Each row is a point. A path goes straight from each point to the next, and from the last back to the first. The post is the endless flat space through its rows: a point in 2 columns, a line in 3, a plane in 4, and so on, so that a path can go around it. Count how often the path circles the post. Going back the other way cancels.
(in the rows, 128 means zero)

Post (2 x 3):
[[125 177 150]
 [129 107 108]]
Path (26 x 3):
[[139  72 158]
 [111 130 127]
 [ 98 222 136]
 [ 62 126 103]
 [ 87 207 125]
 [154 162 116]
 [173 161 165]
 [115 172 196]
 [ 77 128 114]
 [ 96 153  80]
 [143  59  65]
 [183  87 151]
 [120 126 178]
 [149  64 149]
 [120 135 148]
 [109 122 106]
 [135 157  92]
 [150 154 137]
 [134 167 176]
 [102 107 136]
 [135 100 192]
 [153 143 221]
 [102 152 150]
 [ 76 148  99]
 [161 152  67]
 [166 166 150]]
Times around: 4

Post (8 x 9):
[[116 120 121 114 147 109 184 127 136]
 [ 92 132  89  68 208 104 186 122  91]
 [144 181 129 109 118 135 149 147 141]
 [ 44 139 176 117 144 104 124 134 134]
 [ 87 108 125 143  88 136 151 110 103]
 [ 59 113 102 162 182 133 134 100  99]
 [106  99 173  95  86 123  41 136 143]
 [158 115 126 123 134 182 163 143 111]]
Path (32 x 9):
[[141 132 161 141 140 147 103 151 100]
 [ 79 103 109 128 193 116 163  80  87]
 [145 136 153 115 186 211  44 121 151]
 [ 51 142  90  96 153 114  72 101 112]
 [153  91 189  24 103 158  66 199 152]
 [ 97 102 110 114 146 111 130 159 125]
 [116  99 144 157  75  81 169 132 127]
 [ 91 118 136 122 164 105 155 119 115]
 [ 53 119 120 112 172  84 180  62 121]
 [ 97 140 102  70 150 115 147 110 155]
 [ 85  99 140 148 125 190 170 125 124]
 [111 107 121 145  98 189 130 138 118]
 [ 28 150 103 143  93  67 174 128 110]
 [131 120 154 162 139 154 164 170  92]
 [ 57 156 139 130 102  44 186 100 124]
 [ 80  90 130 101 155 154 186  74  89]
 [132 162  79  69 176 109 181 121 167]
 [136 129 115  45  98 131 110 162 132]
 [100 100 181 163 145 155 147 180 122]
 [126 184 127 155 208 146 190 146 104]
 [164 144 176 124 188 163 204 164 129]
 [106 113 149 106 157 136  87  99 105]
 [ 95  99 118  86 136 164 160  97 120]
 [ 81 120 157  89 127 174 131 171 127]
 [ 93 132 131 152 137 167 138 177 120]
 [100  89  95  92 223 114 166 127  66]
 [169 124 136 195 158 168 187 127 100]
 [107 145 132 148 157  91 140 110 170]
 [ 91 132 134  63 171 174 165 121 124]
 [ 62 121  88 162 205 157 177 117  94]
 [ 71  74 111  77  91 125 114 143  66]
 [105  64 191  34 126 196  30 181  59]]
Times around: 5
